Rows are points. Each copy is the shape, with its points in the same order, turned, moved and blurred by noise. Say if it was mirrored as well.

Shape, 6 rows:
[[ 0.15  0.31 -0.39]
 [-0.45 -0.26  0.01]
 [-0.14 -0.28 -0.33]
 [ 0.31 -0.22  0.40]
 [-0.04  0.21 -0.16]
 [ 0.38  0.44 -0.29]]
Copy 1, 6 rows:
[[-0.07  0.53 -0.17]
 [-0.48 -0.30 -0.02]
 [-0.18 -0.16 -0.38]
 [ 0.30 -0.16  0.37]
 [-0.20  0.29  0.01]
 [ 0.10  0.62  0.03]]
Copy 1 is: only turned
Copy 2 (6 x 3):
[[-0.26 -0.31  0.46]
 [-0.20  0.02 -0.46]
 [-0.24 -0.41 -0.30]
 [ 0.54 -0.09 -0.16]
 [-0.20 -0.10  0.23]
 [-0.05 -0.26  0.66]]
Copy 2 is: mirrored
Copy 3:
[[ 0.22  0.22 -0.22]
 [-0.46 -0.47 -0.03]
 [-0.08 -0.46 -0.30]
 [ 0.24 -0.45  0.51]
 [-0.07  0.05 -0.04]
 [ 0.37  0.32 -0.06]]
Copy 3 is: only turned
Copy 4, 6 rows:
[[ 0.13  0.54 -0.34]
 [ 0.34 -0.32 -0.04]
 [ 0.11 -0.12 -0.37]
 [-0.32 -0.06  0.31]
 [ 0.22  0.29 -0.10]
 [-0.09  0.70 -0.19]]
Copy 4 is: mirrored

Shape:
[[-0.27 -0.10 -0.51 -0.14  0.14  0.32]
 [-0.13 -0.25 -0.37 -0.15  0.17  0.20]
 [ 0.29  0.04  0.44 -0.18 -0.08  0.00]
 [-0.21  0.10 -0.28 -0.06 -0.38 -0.27]
 [ 0.82 -0.33  0.14 -0.08  0.12  0.22]
 [-0.07 -0.21 -0.45 -0.03 -0.29  0.30]
 [-0.21 -0.55 -0.46 -0.03 -0.02 -0.05]
 [ 0.18  0.10  0.90 -0.20 -0.29  0.36]
 [-0.23 -0.29 -0.16 -0.20 -0.44 -0.18]
 [-0.06 -0.16  0.52 -0.13 -0.20 -0.16]
 [-0.29  0.01 -0.29  0.42 -0.12  0.22]]
Copy 1, 11 rows:
[[ 0.12 -0.30 -0.42  0.22  0.31  0.28]
 [ 0.15 -0.31 -0.18  0.12  0.35  0.20]
 [ 0.20  0.23  0.46 -0.18 -0.12  0.04]
 [ 0.11 -0.10 -0.35 -0.10 -0.11 -0.36]
 [ 0.77 -0.07  0.68  0.04  0.12  0.20]
 [ 0.30 -0.48 -0.26  0.17 -0.08  0.08]
 [ 0.13 -0.62 -0.14  0.04  0.37 -0.13]
 [-0.08  0.26  0.66 -0.20 -0.59  0.36]
 [ 0.00 -0.41 -0.14 -0.27 -0.07 -0.23]
 [-0.15  0.04  0.42 -0.29 -0.13 -0.13]
 [-0.01 -0.20 -0.22  0.55 -0.03 -0.14]]
Copy 1 is: only turned
Copy 2:
[[ 0.62  0.01 -0.34  0.07  0.23 -0.09]
 [ 0.58 -0.29 -0.28  0.11  0.27 -0.18]
 [-0.03 -0.50  0.32 -0.02 -0.12  0.16]
 [-0.05  0.01 -0.54  0.04 -0.05 -0.25]
 [ 0.37 -1.01 -0.04 -0.13  0.05  0.46]
 [ 0.56 -0.07 -0.38  0.21 -0.03  0.06]
 [ 0.48 -0.35 -0.53  0.37  0.03 -0.37]
 [-0.02 -0.37  0.76 -0.01 -0.39  0.29]
 [ 0.12 -0.15 -0.32  0.19 -0.41 -0.42]
 [-0.09 -0.46  0.28  0.24 -0.25 -0.20]
 [ 0.20  0.08 -0.36  0.42  0.22  0.14]]
Copy 2 is: mirrored

Shape (13 x 9):
[[-0.51 -0.13  0.15  0.12 -0.27  0.07  0.09 -0.06  0.19]
 [-0.14  0.51 -0.07  0.10 -0.41  0.24 -0.29  0.29 -0.01]
 [-0.21  0.37 -0.21 -0.14  0.37 -0.20  0.19 -0.11  0.05]
 [-0.07  0.39  0.38  0.06 -0.13  0.19  0.00  0.73 -0.30]
 [-0.43 -0.18 -0.43 -0.31  0.39  0.05  0.11 -0.14  0.36]
 [-0.63  0.11  0.08 -0.76 -0.60  0.13 -0.58 -0.12  0.00]
 [ 0.13  0.49  0.08 -0.25  0.57 -0.02  0.04 -0.16  0.21]
 [ 0.18  0.17  0.22 -0.03 -0.17  0.59 -0.09  0.18  0.08]
 [ 0.42 -0.04  0.62  0.25  0.09 -0.40  0.17  0.19  0.61]
 [ 0.04  0.00 -0.26  0.06  0.22  0.03 -0.05  0.34  0.14]
 [ 0.59 -0.26 -0.33  0.02  0.44 -0.23  0.06  0.08 -0.11]
 [ 0.10  0.00  0.24 -0.04  0.44 -0.30 -0.09 -0.48  0.03]
 [ 0.23  0.02  0.05 -0.28 -0.32 -0.25  0.40 -0.59 -0.17]]
Copy 1:
[[-0.52  0.12 -0.28  0.11 -0.04 -0.18 -0.03  0.30 -0.12]
 [-0.36  0.56  0.11  0.22 -0.31 -0.36 -0.48 -0.03  0.26]
 [-0.07  0.33 -0.02 -0.19  0.44 -0.38  0.16 -0.32  0.00]
 [-0.18  0.49  0.57  0.74 -0.19 -0.40 -0.10  0.07  0.07]
 [-0.47  0.01  0.04 -0.53  0.37 -0.18  0.29 -0.13  0.18]
 [-0.66  0.45  0.28 -0.56 -0.24 -0.23 -0.66  0.31 -0.48]
 [ 0.38  0.42  0.29 -0.21  0.42 -0.13  0.06 -0.12  0.18]
 [-0.11  0.45  0.32  0.16 -0.42  0.14 -0.05  0.17  0.29]
 [ 0.61 -0.13 -0.08  0.28 -0.02 -0.43  0.18  0.60  0.27]
 [-0.15 -0.01  0.26  0.03  0.00 -0.38  0.06 -0.14  0.40]
 [ 0.38 -0.40  0.28 -0.06 -0.13 -0.28  0.26 -0.54  0.23]
 [ 0.40 -0.11 -0.04 -0.12  0.34 -0.01 -0.06 -0.06 -0.19]
 [ 0.23  0.16 -0.31 -0.23 -0.36 -0.15  0.15 -0.21 -0.57]]
Copy 1 is: mirrored
Copy 2, 13 rows:
[[-0.25 -0.14  0.23 -0.05 -0.59  0.08  0.00 -0.34  0.15]
 [ 0.07  0.55  0.07  0.10 -0.47 -0.27 -0.08  0.06  0.13]
 [-0.17 -0.02  0.10 -0.17  0.34 -0.27  0.05 -0.26  0.15]
 [ 0.02  0.08  0.25  0.33 -0.35 -0.13 -0.07  0.59 -0.26]
 [-0.46 -0.23 -0.14 -0.12  0.28  0.17 -0.05 -0.34  0.61]
 [-0.45  0.49 -0.12 -0.79 -0.59  0.36 -0.45  0.17  0.12]
 [ 0.17 -0.01  0.39 -0.28  0.50 -0.19 -0.12 -0.07  0.31]
 [ 0.46  0.09  0.26  0.11 -0.29  0.21 -0.10  0.19  0.19]
 [ 0.41 -0.62  0.67 -0.21 -0.38 -0.51  0.04  0.24  0.54]
 [-0.14 -0.19 -0.13  0.20  0.05 -0.24  0.00  0.18  0.43]
 [ 0.31 -0.60 -0.37 -0.03  0.30 -0.36  0.13  0.25  0.24]
 [ 0.23 -0.49  0.23 -0.53  0.23 -0.38 -0.34 -0.28  0.05]
 [ 0.31 -0.20 -0.11 -0.73 -0.16  0.03  0.39 -0.37 -0.20]]
Copy 2 is: only turned
